Each row of a before or after table is a point. One or more steps were done to the points. Then noise was added and the rows were shuffled. The steps act on columns, c1 being the first. Write out the steps. A step turns or swaps two columns, mirrors them in a line or flattens them onto one, adds a multiple of one to another, or multiplies or shifts one. Angles are multiples of 10 degrees, from the lower column toward the higher: turns from -170 to 170, lines from 10 to 170 but not 90. Use the fewest steps. Two steps may share a column if one is a turn and the other turns, adds or multiplies; they go together, in the order done. Otherwise the lowest column goes first.
In the rows, zero is written as 128.

Before (12 x 2):
[[134 116]
 [ 63 113]
 [137  86]
 [149 115]
 [137 136]
 [143  67]
 [137 173]
 [102 170]
 [130 103]
 [126 131]
 [ 73  75]
 [140 165]]
After, 12 rows:
[[144 121]
 [118 170]
 [143 108]
 [133 142]
 [ 86 150]
 [171  83]
 [ 78  83]
 [125 127]
 [157  96]
 [118 163]
 [154 127]
 [107  57]]
Steps: turn c1 and c2 by 30 degrees

Before (8 x 3):
[[184 140 100]
 [127 116 115]
 [139 188 137]
 [ 99 178 122]
 [ 83  99 153]
 [143  78 125]
 [104 140 127]
 [ 95 141  65]]
After (8 x 3):
[[190 115  76]
 [145 191 117]
 [136  92 108]
 [157 134 142]
 [234 157 130]
 [150 149 171]
 [191 141 192]
 [178 135 113]]
Steps: shift c1 by 50; turn c2 and c3 by 70 degrees

Before (9 x 6):
[[ 44 156 118 123 103 116]
 [123 148 118 185 107 112]
 [172 144 122 115 107 126]
 [176 100 128 147 218 137]
 [156 145 165 119 111 119]
 [147 153 148 118 172 103]
 [170 161 115 116  96 109]
 [116 136 161 140 104 110]
 [145 165 146 128 138 145]]
After, 9 rows:
[[ 70 102 130 165 238 135]
 [121 166 150 147 114 164]
 [125 145 163 162 102 158]
 [ 46 148 118 100  95 108]
 [127 141 121 174  96 120]
 [179 156 123  51  85 106]
 [124 159 115 169  72  97]
 [132 155 144 152 155 123]
 [120 135 164 111 101 144]]
Steps: turn c1 and c4 by 110 degrees; multiply c1 by 1.6; add -0.7 times c2 to c5; add 1 times c3 to c6

Before:
[[103 107 112 104 127  92 141 151]
 [115 101 133 115 132 141  95 109]
 [154 108  97 170 145 127 105 110]
 [ 85 162 207 135 153 105  98  79]
 [ 99 106 111 103  52 105 110 150]
 [106 184 116 109 135 144 101 139]
 [105 137 111 123 150 110  83 122]
 [ 79 104 145 168 144 116 146 141]
 [154 108 116 249 146 104 154 147]
 [ 93 129  93 109 105 109 173 139]
 [ 85 110 105 167  70 104 102 112]]
After (11 x 8):
[[133 158 167 149 135 154 169 104]
 [134 155 122 113 124 114  97 151]
 [ 96 103 154  93  99 126 106 148]
 [135 122 137 191 117 100 101 125]
 [148 173 172 127 196 135 109  98]
 [ 75 168 108 122 121 135 151 112]
 [ 75 165 168 125 177 148  99 137]
 [127 146 137 146 104 135  82 135]
 [ 24  79 134  80 111 150 154  98]
 [141 168 143 123 124 156 139  91]
 [108 144  44 175 134 159  98 170]]
Steps: turn c1 and c4 by 70 degrees; turn c2 and c4 by 120 degrees; turn c3 and c5 by 160 degrees; add -0.3 times c7 to c6; turn c6 and c8 by 160 degrees

Before (13 x 11):
[[153 125 102 165 151  61 161 171 131 136 154]
 [116 116 136 182 145 103  79  93 220 128  97]
 [135 141 110 162 146 136 118 138 158 136 122]
 [106 108  97 121  46 160 112 132  97 101  86]
 [ 86 104  88  92 117  99 151 164 140 130 111]
 [112  66 137 143 133 163  87 164 117  95 149]
 [104 129  96 122 167  73 119 150 199  73 102]
 [140 134 142  97 118 115 153  66 130 146  74]
 [162 148 155  74  67 106 108 113 174 129 100]
 [127 133 110 114 139 146 134  75 201 120 151]
 [151 123 123 155 123 153 105 166 193 132  83]
 [154 111  74 124 110 130  53 118 128 131 150]
 [ 99 157 109 147 156  76 126 177 152 127 124]]
After:
[[138  55  95 149 103 157 145 154 142 129 151]
 [111 126 144 131 147 105 178 131 165 167 110]
 [132  63 147 116 120 151  52 119 102 176 111]
 [ 59 136 128 100 102 146 128  93 113 151 138]
 [ 37  87 125 135 143  85  83 136 126 122 130]
 [ 90 135 120  92 187 137  82  96  84 104  92]
 [131 147 143 167  93  87 171 171 103 149  82]
 [126 153 141  85 176  97 150  77 118 112 135]
 [ 97 146 130 163 114  78  93 165 154 146 103]
 [ 67 111 130 157 166 126 104 162  92 135 163]
 [100 130 143 148 127 114  99 150 118 140 144]
 [ 52 122  85 136 126  62 115 134 139 175 118]
 [154 103 114 125 213 178 130 127 156 166 129]]
Steps: mirror c1 and c9 in the line at 140 degrees; turn c2 and c7 by -40 degrees; multiply c7 by 1.6; turn c3 and c10 by -110 degrees; flatten c4 and c8 onto the line at 50 degrees; turn c5 and c11 by 130 degrees; turn c6 and c11 by 50 degrees

Before:
[[136 121 145 133 129 117 143 135 134 117 145 110]
 [126 153 132 130 180 117 163 132  96 109 143 147]
 [138 123 109 150 150 130 108 121 117 146 130 145]
 [160 131 106 141 118 152 131 115 125 108 160 129]
 [110 148 114 149 154  76 111 106 130 138 152 141]
 [113 128 144 148 120 137 104 119 114 118 118 152]
 [114 128 112 129 146 155 104 134  79 109 102 114]
 [160 121 126 139 131 142 112  92 102 120 126 127]
 [157 173 122 147 125 118 137 129 129 121 128 146]
 [139 153 146 130 127 157 108 121 126 128 137 115]
 [119 136 120 122 116 138 111 115  84 164 147 113]
 [139 123 108  53 136 150 111 131  87 117 119 120]]
After, 12 rows:
[[141 159 110   9  61 126 123 125 102 117  85 121]
 [158 149 118 160 155 128 127 127 166 121 185 147]
 [116 144 145 159 114 116 128 134 119 119 112 148]
 [116 134 113 166 225 172 126 149 145 137 179 144]
 [143 137 110 161  90 144 129 136 115 147 114 142]
 [121 171 110 132  26 131 130 121 105 108  65 114]
 [125 167 119 118 120 115 130 142 116 162 128 114]
 [141 144 146 132  53 111 124 132 152 127 166 118]
 [161 131 106 149  82 106 120 141 132 107 163 128]
 [164 146 126 142  89 123 122 166 107 118  99 125]
 [121 163 131 131  78 179 129 126 136 110 152 150]
 [131 122 149 136 154 132 126 123 119 116 139 116]]
Steps: flatten c1 and c7 onto the line at 170 degrees; turn c2 and c9 by 60 degrees; add 1.5 times c9 to c11; multiply c4 by 1.6; turn c5 and c6 by 120 degrees; multiply c5 by 3; multiply c8 by -1

Before:
[[158 133  80 150  68 116 142 168  78 147 162 136 105  92]
 [105 166 126 143 109 139  80 107 182  77 130 160 123  98]
 [171 140 106 164 145 167  77  82 171 130 117 161 174 152]
 [188  95 168 170 151 174 128 168  91 126 109 138 107 116]
 [ 95 109 155  71 141 121 141 116 159 145 152 155 165  69]
 [118 138 156 140 111  88 166 119  73 142  74  91  97 147]
 [ 92 127 137 102 146  99 113 164 142 114 173 105 141 172]
 [136 130 171  74  98 110  92  74 111 165 150 142 156  98]
 [174 144 142 161 110 153 127 132 111 133  82  84 159 137]
 [169 181  98 135 118  95 101  72  77  92  97 120 102  64]
 [135  93 143  71 103  91 129  95  73 123  76  99 119 109]
 [ 95 185 124 159 102  74  88 160 177 135  76 167 153  83]]
After, 12 rows:
[[124 128 134 132  94 106  80 117  66 162 146 146 163  99]
 [126  86 130 127 106 140  71 192 114  77 126 166 125 102]
 [ 96 187 177 158 147 180 127  90 159 127 106 129 110 117]
 [ 72 145 149 143 114 150 125 112 131 134  97  75 158 135]
 [140 163 111 118  98  92 124  86  83 122  95  84 115 113]
 [169 133 127 128 135 128 139 164 117 145 144 165 165  71]
 [125  62 131 138 104  69  89 174 173 139  69 145 154  75]
 [ 63 114 113 117 121  92 103  86  66  97 106 108 104  70]
 [157 112 125 127 148  97 115 131 167 112 179 117 138 172]
 [ 79 143 126 129 145 167  79 171  90 119 109 152 173 151]
 [ 98 141 106 110  69 112 135  75 157 150 160 142 106  90]
 [134 110 154 137 117  93 168  76 106 145  89  75  92 146]]
Steps: turn c1 and c2 by 150 degrees; flatten c3 and c4 onto the line at 30 degrees; mirror c8 and c9 in the line at 50 degrees; turn c11 and c12 by 20 degrees

Before:
[[136 161 118 134 133 156 106 105 154 160 145 153 138 155 163 168 120 114
   95 155]
 [113 119  81 132  88 124 124 147  91 142 141 118 154 131 143 166 107 143
  129  93]
 [168  98  95 121 109 120 143 101 106 117 124  78 142 121 128 190 142 149
  126 118]
 [131 130 126 138 102 138 142 129  97 170 156 139 140 165 139 138 131 137
  103 157]
 [ 78 163 118 158 143  70 102 153 157  95  93 140 203  95 121  97 162 170
  165 124]
 [134  71 142  89  86  62 111 179 183  70  79 140 136  96  75 175  94  85
  138 165]
 [127 128 116 157  94 150  99 121 112 127 151 133 134 182 143 151 143 148
   96 113]
 [ 94 156 161 120 142  59 111 170 153  74  92 178 198 106 158 107 161 139
  168 112]]
After:
[[130 137 126 121 151 137 115 111  97 171 178 138 140 165 139 138 131 151
  114 163]
 [ 77 176 122 128  98  70 150 116 157  96  73 140 203  95 121  97 161 232
  161 111]
 [113 140 175 119 139 124 118  86  89 142 167 119 156 131 143 166 106 167
  117  95]
 [132  58 138 121 128  61 139  61 183  71  41 140 136  97  75 175  94  22
  149 159]
 [126 150 133 105 111 150  97 100 112 126 161 132 133 182 144 152 144 179
   92 124]
 [136 159 129 143 106 155 109 141 154 160 127 153 138 155 162 168 121  93
  106 165]
 [ 94 131  90 153 108  58 165 107 154  73  74 180 197 107 157 107 161 156
  161  98]
 [169 113 169 115 149 118  99 135 106 119 138  79 142 119 127 192 142 182
  124 120]]
Steps: turn c2 and c4 by 140 degrees; turn c2 and c3 by 160 degrees; turn c5 and c7 by -110 degrees; turn c7 and c8 by -130 degrees; add -0.7 times c9 to c11; multiply c18 by 2.5; turn c19 and c20 by -20 degrees

Before, 11 rows:
[[111  71 181  94 105  79 113  94 146 157  80 112 127 108 169  85 158 122
  158 158 106  59 102 176]
 [ 80  59 187  97  78 104 112 131 158 149  79 109 121 106 210 157 113 163
  135 167  98  74  99 200]
 [118 162 134 140 110 173 138 160 155  91 115 133 169 160 133 170 175  84
  149  75 131 121 157 149]
 [ 88 143 107 147  73 156 118 169 125 108 138 176 171 155 112 134 135 130
  105 106 150 137 125 110]
 [ 86 141 147  93 117 118  99 134 147  75  97 106 119 154 113 164 145  62
  131 104 168 126 114 140]
 [ 86 121 152 122 153 143  56  95 176 120  74  92 169 114 135 157 131  82
  137  93 146  84 119 137]
 [109 130 163 173 102 163 108 174  99  78 137 112 164 160 109 141 156 131
  117  80 150 177 167 126]
 [ 62  70 147 139  69  91 183 145 104 105 124 140 127  85 163 111  90 147
  105 109 114  63 156 160]
 [113  85 177 109 109 103 153  87 103 155 101 124  88  83 167 141  83 171
  138 171  78  49  93 181]
 [113 127 154 105 137 123 112 174 162 134 122 111 139 119 129 161 161 101
   96  88 125 126 140 108]
 [115 151 130 152  74 134 127 148 130 113 136 127 164 170 109 179 153 126
  105 105 183 134 211 111]]
After (11 x 24):
[[118 163 117 141 105 175 140 159 151  91 123 104 169 158 131 169 175  83
  149  80 130 136 161 143]
 [113  91 157 111 108 101 154  86  98 153 101 140  90  85 171 137  81 167
  135 169  79 142  90 164]
 [113 148 112 152  78 132 127 147 130 117 114 121 162 172 108 179 153 130
  103 102 184 110 210 117]
 [ 88 139  87 147  74 153 122 166 125 109 118  74 170 154 112 138 138 128
  106 123 151 113 122 116]
 [ 82  54 168  98  79 103 109 130 158 149 168 162 119 105 214 158 109 163
  135 159  94 207 101 182]
 [ 87 123 132 122 152 144  57  99 177 120  75 147 170 108 133 162 130  79
  139  85 145 158 122 137]
 [115  74 161  93  98  76 114  90 142 154  99 157 128 108 177  84 156 116
  163 157 106 169 100 164]
 [ 64  68 126 138  69  92 187 149 102 105 119 111 128  87 161 111  93 147
  102 113 114 126 155 150]
 [113 125 128 108 140 125 113 173 163 134 125 126 139 119 127 165 161 105
   95  82 127 131 144 116]
 [ 87 141 123  89 122 119  96 137 150  75  91 138 120 152 108 165 147  64
  131  98 169 142 115 138]
 [110 131 140 170 104 160 106 177 102  78 151 126 163 163 105 137 155 134
  116  76 150 129 166 121]]
Steps: shift c3 by -20; add 1.5 times c15 to c22; turn c11 and c22 by -60 degrees; mirror c12 and c20 in the line at 80 degrees; multiply c24 by 0.7

Before (11 x 48):
[[ 86 151 153 119 174 124 108  86 130 159 134  91 152 170 145 174 118 107
  145  96 112  93 139 181 144  70  89  44 158 127 116 127 139  70 117 136
  140  64 102 115 163 122 156 139 184 106  91 125]
 [ 98 129 150 193 116 113 140 145 155 178 112 120 141 152 160 101 187 154
  137 166 103  95 101 146 161 107 169 135 180 117  82 111 143 139 163 126
  142 108 140 161  83 153 143 111  99 144  89 108]
 [123 158 158 113 109  83  34 154 127 120 115 144 129 100 139 154 101 120
  133 154 169 114 131 161 155 139 148 128 165 179 105 155 136 115  83 162
   97 195 193 121 102 112  89 120 158 138 103  95]
 [ 71 176 176 216 160  73 120 142 169 158 155 163 129 118 130  90 128 155
  145 167 118 173 128 179 125  84 121  72  94 159 138 113 178 133 165  72
  118 149 130  93 117 109 102 117 141  91  91 171]
 [ 92  81 144 160 164 150 173 118 121 169  96 161 133  90 120 132 162 111
  134 170  96 153 159 148 151 140 176 142 135 106 141 125 151 131  74 123
  143  94 132 139 109 114 116 102 146  84 173 143]
 [114 112 124 101  82  93 119 100 147 162  92 102 156  64 133 160 143 148
  148 134 150 159  78 154 109  95  85 156 139 139 119 123 173 102 205 133
  121 125 111 132 101 113 131 128 194 109 141 130]
 [153 111  89 139 127 127  86 139 112 129 128 100 195  92 205 109 186  98
  149 156  86 136 161 147 124 123 106  71 152 135  71 125 101 114 115 141
  127  92 152 130 158  51 130 135  96 134  77 133]
 [118 114 107 165 130 149  74 124 117 164 163 106  92  82 118 121 139  96
  188 140  85 101 136 149 146 162 117 158 194 133 146 145 129 110 140 148
   97  65 121 122 106 139  88 147 116 123  85 132]
 [ 46 158 101 168 197 111 134 155 111 218 106 139 140 108 160 177 208 137
  159 134 113 111 138 191 112 139 126 128 103 109 137 141 144  57 144 149
  164  70 115 149 124 177 165 131 211 120  93 137]
 [ 60  98 116  92 161 149 119 119 129 121 129 155 175 127 133 153  61 166
  117 138 116 122 120 145 109 125 127 106 114 160 121 166 147 151 115  70
   99  74 110 105  97 125 140 103 161 136 136 155]
 [ 91 172 115 154  92  68 102 116  93 141 131 125 199  83  63 146 112 132
  134 160  85 189 132 183 126 152 143  94 136 125 120 141 150  89 191 147
  125 201 156 156 168 103 126 195 180 152 159 139]]
After (11 x 48):
[[117 113 107 164 129 151  75 125 133 164 164 107  94  82 120 123 121  95
  188 104  87  99 118 151 145 184 118 158 194 132 106 142 130 110 139 148
  100  68 119 120 100 149  87 146 116 123  83 130]
 [154 113  89 136 127 129  86 141 128 128 129  97 193  92 207 110 172  97
  149 150  88 132  90 147 125 195 105  69 151 138 222 128 100 114 114 142
  119  90 151 132 156  83 130 138  96 131  76 133]
 [ 57  96 115  90 163 151 120 118 135 122 127 154 175 127 131 155  99 170
  120 126 117 121 137 147 108  70 126 105 114 158 144 168 150 152 113  70
  105  73 108 106  94 121 138 103 160 133 135 155]
 [ 93  78 143 160 164 150 173 118 121 169  93 158 133  89 121 132 145 113
  135  83  94 153  99 147 152 186 175 145 135 106 132 126 151 129  73 121
  147  95 132 140 112 146 117 102 149  83 173 148]
 [ 71 177 175 215 161  72 118 141  92 158 155 164 131 115 129  93 170 154
  147  86 118 174 149 179 126 112 121  72  91 160 133 111 177 130 165  72
  119 150 129  92 115 109 102 114 145  92  93 170]
 [ 44 160  98 165 198 112 136 154 138 217 103 137 140 107 160 177 166 137
  157 115 111 111 110 191 110 217 125 124 105 109 118 141 144  59 145 148
  165  70 117 149 133 187 163 132 213 120  94 139]
 [125 157 158 111 109  82  35 157 128 122 114 143 131 101 137 155 118 122
  132 124 165 113 121 162 156 123 150 126 165 177 171 156 136 116  85 162
  102 195 194 119  98 115  89 118 155 135 104  93]
 [ 96 129 150 192 116 112 138 146 119 177 113 120 143 151 161 101 168 154
  137 131 103  95 162 145 162 154 170 134 178 118 210 115 144 138 162 127
  150 107 140 161  84 126 144 111  97 144  92 109]
 [115 111 124 101  81  93 117 102 137 160  92 103 158  65 132 161 186 146
  148 127 150 158 181 155 112 161  87 157 138 141 141 124 173 102 205 132
  124 124 113 133  98  64 131 129 191 110 141 129]
 [ 92 173 116 154  90  68 103 116 158 140 131 125 199  81  65 145 114 136
  131 107  84 189 107 184 127 155 143  95 136 122 155 140 148  90 192 146
  120 203 155 157 167 107 122 195 180 152 159 137]
 [ 85 151 153 118 173 123 107  85 122 157 134  90 149 170 146 175 161 108
  144 165 112  93 116 180 145  62  87  45 156 126 128 129 138  70 113 135
  137  65 102 114 163 131 155 141 184 106  91 124]]
Steps: add 1 times c23 to c42; turn c9 and c23 by 150 degrees; add -0.7 times c14 to c17; turn c17 and c26 by 60 degrees; multiply c31 by 1.6; turn c20 and c31 by 150 degrees; turn c37 and c41 by 10 degrees

Before:
[[111 135 168 139  99 162 166 125  91 168 135 103  96 143 140 157 155 162
  135 114 140 133 133 170 101 129 109 106 162 138 105 148 121 140 103 117
  108 128 128 149  85 164 129 101 110 145 133 147 118 163 174 162 117 129
  115 125 110  93 117 115 112 192 141 151]
 [ 90 182 161 151 115 132 162 138 149 157 158 144 108 143 167 169 170 168
  179 151  78 119  83 158  83 156 117 108 166 116 150 143 164 166 104  95
  119 105  86 137 118 187 101  86 105 154 112 133 126 160 139 163  91 158
  127 158  89  98 122 126 145 156 109 121]
 [114 128 143 108 154  96 117 155 169 104 189 151 168 134 122  83 112 133
  148 143 107  96 143 113 140 163 174 143 118 129 130  91 129 149 163  80
  118 155 145 136 169 127 123 128 104 172 126  91 153  86 144 110 158 114
  155 198 132 146 102 138 147 150 117 122]
 [131 160 166 110  75 157 166  94 100 145 142 114 112  94 120 146 170 156
  129  96 152  90  94 150 124 117 126 148 142 141 108 122 145 127  98 119
   85 141 113 139 134 183 109 144 128 122 129  97  97 156 148 187 117 133
  126 129 127  94 116  81 117 156 182 153]
 [103 136 105 115 154  97 101 162 147 135 166 143 175 128 115  80 106 160
  160 142 111 101 140 109  85 145 185 124 135  99 138 140 136 179 167  67
  159 141 101 159 169 106 193 128 104 147 126  85 183 110 116 111 132 165
  191 152 110 144  68 134 143 146 120 129]
 [101 102 111  98 168 104 104 144 136 133 184 154 153 116 111 111  86 139
  149 159 102 100 124 132  94 125 140 130 117 120 159 150 164 161 122  66
  139 145 132 152 157 135 142 128  78 141 109  86 149  80 133 113 138 140
  162 167 127 153 114 157 120 128 122  94]
 [140 106 115 140 112 137 150 112 120 101 136 186 136 114 103 109 114  99
  107  70 124 120 131 142 160 139 128 188 121 143 117 122  76 113 148 148
  124 156 139  96 148 136 127 144 137 119 145 105 115 113 101 171 169 141
  126 113 160 146 118  79 117 145 172 115]
 [150 109  84 122 159 153 130 150 139 117 172 147 126 110 119  84 137 145
  123 134  95 117 148 122 148 146 172 146 122 137 117 104 145 154 156  94
  126 148 124 145 173 114 148 122 118 136 152  85 163 100 107 110 155 132
  163 130 159 152 129 148 149 118 151  99]
 [180 123 107 136 123 129 159 115 119  95 143 174 167  88 101 108  87 114
  110 102 146 136 120  97 143 118 126 180 102 196 103  98 108  92 171 132
  100 137 153 103 170 126 153 124 111 105 148 105 127 119 106 141 167 110
  141 117 159  96 104 121 140 127 164 120]
 [140 101 112 123 135 117 127 175 182 118 173 154 138  95 107 112 114 117
  129 126 133 139 133 101 139 159 155 149 126 137 138 101 121 124 145 114
  134 169 122 127 155 152 161 152 118 154 160  75 121  71 101 131 160 115
  176 168 130 119  88 146 103 100 123 103]
 [167 137 135 106 100 128 141 106 135 141 121 157 124 116  96 133 140 102
  124 104 150 137 131 128 148  88 149 198 147 162 108 115  91 100 120 122
   68 162 158 109 112 138 142 131 160  97 149 132  99 139 124 145 145 146
  109  80 161 107 138  88 132 123 171 153]
 [134 126 157 137 112 169 175 106 102 151 125 155 110  99 117 129 154  99
  127  84 171  95 123 136 125 100 102 149 159 149 100 121  79 134 119 137
   86 122 127 105 139 147 125 133 143  94 146 132 127 134 148 184 106 149
  118 123 177  87 142 113 141 124 141 173]
 [113 120 129 127 134 125 121 139 149 106 166 196 148 103 105 107 146 122
  106 152 113 109 143 105 124 155 148 147 120 132 131 117 105 127 141 112
  115 165 135 123 144 129 138 164 109 126 123  99 149 125 111  89 156 128
  186 159 149 107  93 151 134 139 169  85]
 [ 95 167 205 146 100 190 162 110 133 146 158 117  79 121 138 187 142 130
  139 129 135 101 131 128 112 152 126 126 181 140 124 156 153 169  84  99
   90 119  87 152 117 159 117 103  99 133  85 132  85 163 141 184 133 126
   99 126 102 103  97 100 138 153 131 147]]
After, 14 rows:
[[183 120 110 138 123 126 161 114 169  98 143 173 168  88  99 111 103 115
  114 148 148 138 123  95 145 224 127 181 100 159 101  99 109 144  80 130
   88 138 152 101 171 127 149 123 112 106 142 103 128 115 106 164 166 112
  142 115 160  59  79 122 138 125 167 119]
 [100 103 111  98 171 102 107 147 140 133 184 153 154 115 113 111 111 140
  146  98 101  99 123 131  93 112 141 131 120 139 161 152 167 112 137  66
  130 146 136 153 160 136 142 130  78 139 171  85 149  80 134  94 140 137
  160 169 129 151  99 155 122 129 121  96]
 [115 127 145 109 155  97 117 155 112 105 187 153 168 133 120  83  90 134
  149 106 106 100 144 112 142 168 176 141 119 139 130  92 132 111  93  82
  107 157 146 137 166 127 121 130 103 172 135  93 154  83 141 108 153 114
  155 196 132 138  74 136 144 150 113 121]
 [ 96 167 202 147  99 191 164 110  96 147 158 118  79 123 136 191 151 130
  141 133 136 100 128 129 108 172 126 125 182 118 124 157 152 183 171 100
   83 121  82 153 116 159 117 104  96 129 153 132  84 162 143  83 133 128
   96 124 100  98  67 100 135 150 130 143]
 [152 111  84 123 160 156 130 147 126 120 167 150 126 109 117  84 115 143
  126 120 100 116 147 128 147 157 171 146 122 153 119 104 145 106 103  93
  117 150 122 140 174 112 152 120 116 135 105  84 163  99 108 105 156 136
  162 135 159 145 131 146 146 118 154  98]
 [140 109 114 143 109 138 147 112 152 103 135 187 138 113 102 110 120 100
  105 176 120 120 131 142 161 163 130 190 118 151 113 121  77 166 101 145
  112 157 140  98 144 135 130 146 139 119 126 106 113 115 100 142 169 142
  128 118 164 135 109  80 121 147 174 114]
 [132 162 162 108  72 153 166  91 120 144 144 117 115  92 122 147 169 153
  127 163 150  90  95 153 127 134 127 150 141 118 109 119 147 189 151 119
   75 143 110 137 135 183 110 143 126 122 100  96  94 154 146 129 115 136
  127 128 127  94 107  81 117 153 179 148]
 [115 121 132 126 132 127 124 140 102 107 167 195 145 106 101 111 121 122
  109 103 111 110 145 102 121 162 150 144 121 118 131 117 104  86 119 108
  108 165 136 126 145 132 142 164 109 126 121  95 145 127 113 129 158 129
  188 159 150 109  57 157 138 140 171  83]
 [163 136 136 104 101 131 140 102 130 142 124 157 126 113  96 135 122 102
  124 156 151 137 129 129 148 140 147 199 150 141 108 114  92 146 129 122
   55 161 155 108 111 138 143 131 158  99 105 137  97 140 122 157 147 143
  113  79 163  88 145  86 132 119 170 157]
 [142 104 109 123 137 118 127 178 114 118 171 156 137  94 107 117  66 118
  130 129 133 139 132 100 140 171 153 147 124 128 137 103 121 127 113 112
  124 169 123 128 157 149 160 150 122 155 109  74 120  76  98 130 156 114
  178 165 131 118  52 146 102 101 125  97]
 [108 137 167 136  98 163 167 127 137 168 135 107  95 141 140 156 167 160
  132 146 139 133 133 169 102 144 110 109 161 114 107 146 119 160 150 117
   99 130 128 151  85 163 131 101 112 147 107 148 121 164 170 116 118 129
  117 122 111  93 107 112 112 192 139 151]
 [134 127 158 136 112 166 179 109 138 151 126 150 110 100 116 126 155  99
  129 175 171  93 124 128 127 131 101 150 161 117 102 124  79 185 129 141
   78 123 125 104 140 148 124 131 139  95 101 132 127 133 148 122 105 151
  117 119 178  84 158 112 139 122 142 170]
 [106 137 107 114 157  94  98 161 128 136 162 143 173 128 115  80 103 158
  160 109 113 102 138 111  86 101 188 127 135 119 135 141 134 111  91  68
  153 142 104 160 168 106 194 122 105 148 139  85 187 107 119  78 129 166
  190 152 108 160   5 136 141 147 119 126]
 [ 94 180 161 152 114 134 162 139  79 160 162 145 107 142 164 168 140 172
  178 110  80 119  83 157  84 139 115 109 164  97 148 138 163 164 158  92
  109 103  84 133 118 189 103  85 107 156 116 135 125 160 135  88  92 160
  128 158  89 112 115 124 143 159 110 122]]
Steps: turn c17 and c47 by -140 degrees; turn c9 and c17 by -130 degrees; turn c20 and c35 by 170 degrees; add 1.5 times c30 to c26; turn c30 and c58 by -40 degrees; turn c34 and c52 by -90 degrees; shift c37 by -10; multiply c59 by 2
